Each row of a before or after table is a point. One or more steps were done to the points. Then noise was added and the rows were shuffled. The steps act on columns, c1 being the first. Write out the steps. A step turns or swaps two columns, mirrors them in a line or flattens them onto one, adds a multiple of one to another, or multiplies or shifts one. Angles are multiples of 10 degrees, from the lower column toward the higher: turns from -170 to 170, lines from 10 to 170 but not 90. Use the fewest steps. Two steps may share a column if one is a turn and the other turns, adds or multiplies; they go together, in the order done. Otherwise the lowest column goes first.
In the rows, 128 means zero.

Before (12 x 2):
[[118 146]
 [158  61]
 [134  87]
 [174 217]
 [119  80]
 [114 112]
 [124  96]
 [113  67]
 [127 102]
 [115  78]
 [140  62]
 [115 133]]
After (12 x 2):
[[128  64]
 [126  91]
 [127 131]
 [130 102]
 [128  86]
 [124  63]
 [132  79]
 [126 113]
 [129  86]
 [131 145]
 [129 216]
 [129  61]]
Steps: multiply c1 by 0

Before (10 x 8):
[[136  95 201 126 160 127 183 142]
 [122 135 150 132 109 118  52 108]
 [ 90  96  50 114 100 180  71 113]
 [122 163 123 193 120 100  80 140]
 [ 97 118  93 105  79 108 118 126]
 [ 67 121 191 135 105 133 159 126]
 [162 192 159 172 101 153 113 166]
 [134 217 119 162 142 119  78 170]
 [130 150 195 100 148 197 161 115]
 [157 171 117 174 139 107 118 104]]
After:
[[131 150 196 100 146 197 160 109]
 [158 170 119 174 138 106 117  90]
 [ 66 121 191 133 105 134 161 126]
 [136  95 202 125 161 126 183 148]
 [163 193 159 170 103 156 112 189]
 [136 218 116 160 143 118  79 194]
 [125 137 150 134 110 117  53  96]
 [ 97 119  92 104  78 108 118 124]
 [121 162 122 193 120 100  81 147]
 [ 88  94  48 115 101 180  71 103]]
Steps: multiply c8 by 1.6

Before:
[[168  89 135  95 133 162 168 109 130 143  73  94 124 129]
 [120 101  95 168 161 141 120 198 158 134 169 155 222 123]
 [193 127 191 110 179 105 148 116 179 110 107 185 178 121]
 [ 91 117 140 114 114 153  70 203 146 174 103 133 145 145]
 [157  90  94 151  98 125 109 148  81 156 158 114 176 131]
 [ 91 161 170  81  98 145 111 109  98  85 159  91 213  65]
 [158 118 144 150 115 143  69 111 156 159 161 117 207 143]
 [152 143 199 132 203 162  69 200  77 112 123 149 197 132]
 [ 94  90 179 139 101 125  97 199 150 181 145 125 121  87]]
After (9 x 14):
[[158  90 112 160 146 125 110 147  83 159 158 160 177 127]
 [168  88 143 102 103 162 169 108 128 143  72 152 127 137]
 [159 118 122 137 131 143  65 110 158 157 162 144 208 133]
 [ 95  92 138 115 146 128 106 199 153 180 145 147 120  82]
 [ 91 161 160  76 126 146 123 109  98  84 157 179 216  66]
 [155 138 142  99  83 161  67 200  78 111 121  62 198 123]
 [ 95 117 136 113 142 153  67 203 148 174 103 132 142 132]
 [119  99 102 172 119 140 119 198 161 135 169  87 223 121]
 [195 129 152  87 125 106 147 116 181 110 108  53 179 125]]
Steps: flatten c3 and c4 onto the line at 120 degrees; turn c5 and c12 by -140 degrees; turn c7 and c14 by 10 degrees

Before (8 x 24):
[[136 149  42 102  93  81  69 161  83  80 155  82 114 186 154  92  73  62
  129  71 152  91 195 176]
 [168 136  79 134 114 126  88 114  66  87 162 102  76 134 188 119 174 109
  135  56 105  80 213 144]
 [115 127 138 178 181  97 135 165 162 107 119 144 121  93 120 123 117 155
  144 132 193 154 126 173]
 [ 79 157 176 168 156 131  99 165 164 148  61 129 148 126  99 135  68 140
  168  81 158 112 124 194]
 [ 76 152 147 151 162 120 104 171 154 104 103 124 160 149 126 187 113 168
  155 123 175 136 123 142]
 [109 134 153 134 136 120  92 129 201 139  89 163 131  93  86 155 114 149
  159 118 167 165 117 122]
 [184 182 177 167 188 129 108 156 168 139 128 134 113  98 128 139 155 175
  167 155 142 130  79 106]
 [169 151  98 123 121 129  68 102  90  62 177 129 104 137 204 135  88  87
  129  74  90 127 186 175]]
After, 8 rows:
[[138 149  47  87  89 183  68 161  84  59 129  80 118 185 154  94  72  62
  128  72 151  94 192 178]
 [115 126 130 179 182 149 138 165 161  87 174 143 120  93 117 124 117 154
  142 133 193 152 128 172]
 [109 136 152 134 133 114  94 127 201 119 204 162 133  94  86 155 113 146
  159 118 167 165 118 120]
 [ 78 152 142 155 166 124 105 170 156  82 182 124 162 146 126 187 112 166
  153 123 174 137 122 141]
 [169 135  79 122 111 146  90 117  70  67  71 101  75 136 191 118 176 108
  134  57 104  81 213 143]
 [ 81 156 167 175 157  89  95 166 165 129 241 131 149 124  99 137  68 141
  169  82 159 113 124 194]
 [170 156 100 118 120 152  65 103  91  39  41 129 103 138 203 134  88  86
  131  73  91 130 186 174]
 [182 184 167 176 191 128 107 157 167 116 127 134 114 100 127 141 156 175
  166 153 145 128  81 106]]
Steps: turn c3 and c4 by 10 degrees; turn c6 and c11 by -150 degrees; multiply c11 by 2; shift c10 by -20

Before:
[[104 164 162 153  74 180  92 144 144  97 114  72 116 104 127 135 177 113
  166 158 112 138 151 106 115 152 105 145 156 138 158 120 129  80 119 115
   81 115 159 127 142 140 143 158 158 115 104 118 105 159 103 124 146 167
  103 116 139 107 132 129 115 143  66 141]
 [124 104 167 131  77  75 151 137 116 114 115 139 154 204 101 150  78 132
   99 115  83  80 183 140 171 138 161 164  89  88 103 139 122 139 159 166
  164 139  86  79  38  82 158  87  38  78 102 164 123  98 119  93 182 151
  140 216 103 114 162 156 121 102 169 196]
 [ 69 161 164 132  69 169 110 178 142 108 131  88 136 123 153 130 136 138
  145 133 116 163 121 124  95 126 138 148 141 122 141 107 140  96 154  99
  102 125 152 146 171 115 165 158 151 195 118 185 114 161 130 107 127 154
   97 100 118 132 137 170 158  99  63 171]
 [  7 106  72 238  93  96  86 214  44 199  90 107  45 102 113 170 129 169
  122 199 113 104  82  58 212 130 144  92 169 148  84 105 127 171 142 103
   74 187 112 164 107 214 139 182 111 122 121 121 150  67 137 112 160 117
  106 143  51 150 162 181  99 110 121 172]
 [ 92 142 155  81 105 181  85 103 144 155  95 128 112  91 132 104 137  92
  124 148 137 141 124  94  74 137 133 134 106 169  81 110 106 106  82 118
  146 100 154  96 168 134 135 187 111 179 116 182 113 138  94 138 116 138
  109  43 166 143 113 126 123 133  82 151]
 [166  69 157 128  87  81 127 147 142 166  99 122 145 183 106 152  96 158
   93  73 107  39 172 145 130 172 176 169 163  63  74 197 161 206 168 154
  164 118  86  53  57 128 155  65  62  74  99 164 122  83 101 130 178 150
  175 182 131 116 165 168 125  94  84 175]
 [100 166 162  99 125 160  97  83 139 124 112 127 116  99 146 131 117 138
  156 132 119 169 136  86  83 147 107 153 114 140 116 113 120  77 151 102
   60 123 155 180 135 171 179 178  78 141 120 153 114 147 130 141 135 161
   76 103 143 161 128 179 145 134  86 139]
 [ 94 153 152 104 116 121 120 121  94 134 113 136 129  66 165 159 167 110
  139 136 106 130 123 113  82 127 153 127 105 175 127  70 105  84 106  74
   82 117 128 117 139 131 152 158 119 162 138 167  91 146 130 170 120 177
  115  97 134 153  84 167 135 131  65 124]
 [133 115 142 164 123  84 166 142 122 132  88 108 121 157 144 141  93 143
   62  54 118  76 156 121  97 140 148 173 116  85  83 172 149 174 205 138
  160 127 116  86  35  99 131  90  79  51  97 162 104  87 127 101 189 140
  206 193  94 100 140 177  90 102 177 192]
 [ 58 151 140  75 105 114  98 102 163 114 114  88 120  77 136 118 139 134
  188 144 119 117 185 108 120 166 134 112 153 111 139 123 124 133 160 126
  112  95 154 155 111  89 133 150 136 169 131 187 100 147  79 107 122 151
   82 102 155 137 125 123 138 156  65 144]]
After, 10 rows:
[[124 105 166 132  77  76 151 138 137 115 133 138 154 204 100 150  79 132
   99 114  84  80 182 139 171 137 161 163  88  89 103 139 121 134 159 166
  165 138  85  79  37  82 157  88  38  78 103 165 123  97 139  94 180 151
  148 215 104 113 162 156 122 101 169 196]
 [ 58 152 140  74 105 114  98 102  78 114  73  88 121  77 136 118 139 135
  188 143 120 118 184 109 121 165 134 113 153 111 139 122 124 131 161 125
  111  96 153 154 111  89 132 149 135 169 131 187 101 147 162 108 122 151
  100 101 155 138 124 124 138 156  66 143]
 [103 165 162 153  74 179  92 144 103  97  95  71 115 104 125 134 176 113
  167 158 113 137 151 107 115 153 106 147 155 138 159 121 129 107 118 115
   81 115 158 125 141 140 144 158 158 114 103 118 106 159 147 123 145 167
  117 116 139 108 133 128 116 143  67 140]
 [ 94 153 152 104 116 121 119 122 159 134 107 136 129  66 165 159 166 109
  140 136 108 130 122 111  81 129 154 128 106 175 129  72 105 111 107  73
   82 117 125 116 138 132 152 159 120 163 138 167  91 147 138 170 120 176
  127  97 133 153  84 168 135 130  65 124]
 [ 91 142 155  81 106 182  86 104 101 154  88 129 112  93 132 104 137  92
  124 146 136 141 123  93  74 138 133 134 106 169  81 111 105 119  81 118
  146  99 154  96 167 134 136 186 111 179 115 182 115 137 155 137 117 138
  137  45 166 143 113 127 122 133  83 150]
 [166  69 158 128  88  80 127 149 104 166 157 122 144 182 106 153  96 157
   92  72 108  40 171 145 130 171 176 170 164  63  75 197 161 159 168 154
  164 119  86  52  58 129 155  65  63  73  99 164 123  84 149 129 178 149
  190 183 131 116 166 168 124  94  84 176]
 [  7 105  71 239  93  96  87 213 209 199  82 107  44 101 113 170 129 169
  123 198 113 102  83  59 214 129 143  91 169 148  84 106 127 147 141 104
   72 188 112 165 107 213 139 183 112 122 122 121 150  66 147 112 159 116
  139 142  52 150 161 180 100 110 121 172]
 [ 69 162 162 132  68 169 111 178 115 108  98  89 136 122 152 130 136 138
  145 133 115 164 122 123  95 126 139 147 141 122 140 108 139 116 153 100
  102 125 153 147 171 116 165 158 150 195 119 185 114 161 121 107 128 154
  100  99 118 131 136 169 158  98  62 170]
 [100 167 163  99 125 160  97  83 118 124  65 128 115  98 146 131 116 138
  155 132 119 170 135  86  83 146 107 152 115 141 117 114 122 108 153 103
   60 125 155 180 135 173 180 178  78 140 120 153 115 146 122 141 134 163
   96 102 143 161 128 179 146 133  87 139]
 [134 116 142 164 124  85 165 142 133 132 180 108 121 156 144 140  94 144
   62  52 118  75 157 123  97 140 149 173 116  85  83 171 150 146 205 137
  160 127 117  87  35  99 130  91  79  52  97 163 104  87 131 101 188 141
  224 191  94  99 139 176  90 102 177 192]]
Steps: turn c9 and c51 by -160 degrees; multiply c55 by 1.3; turn c11 and c55 by -50 degrees; multiply c34 by 0.4
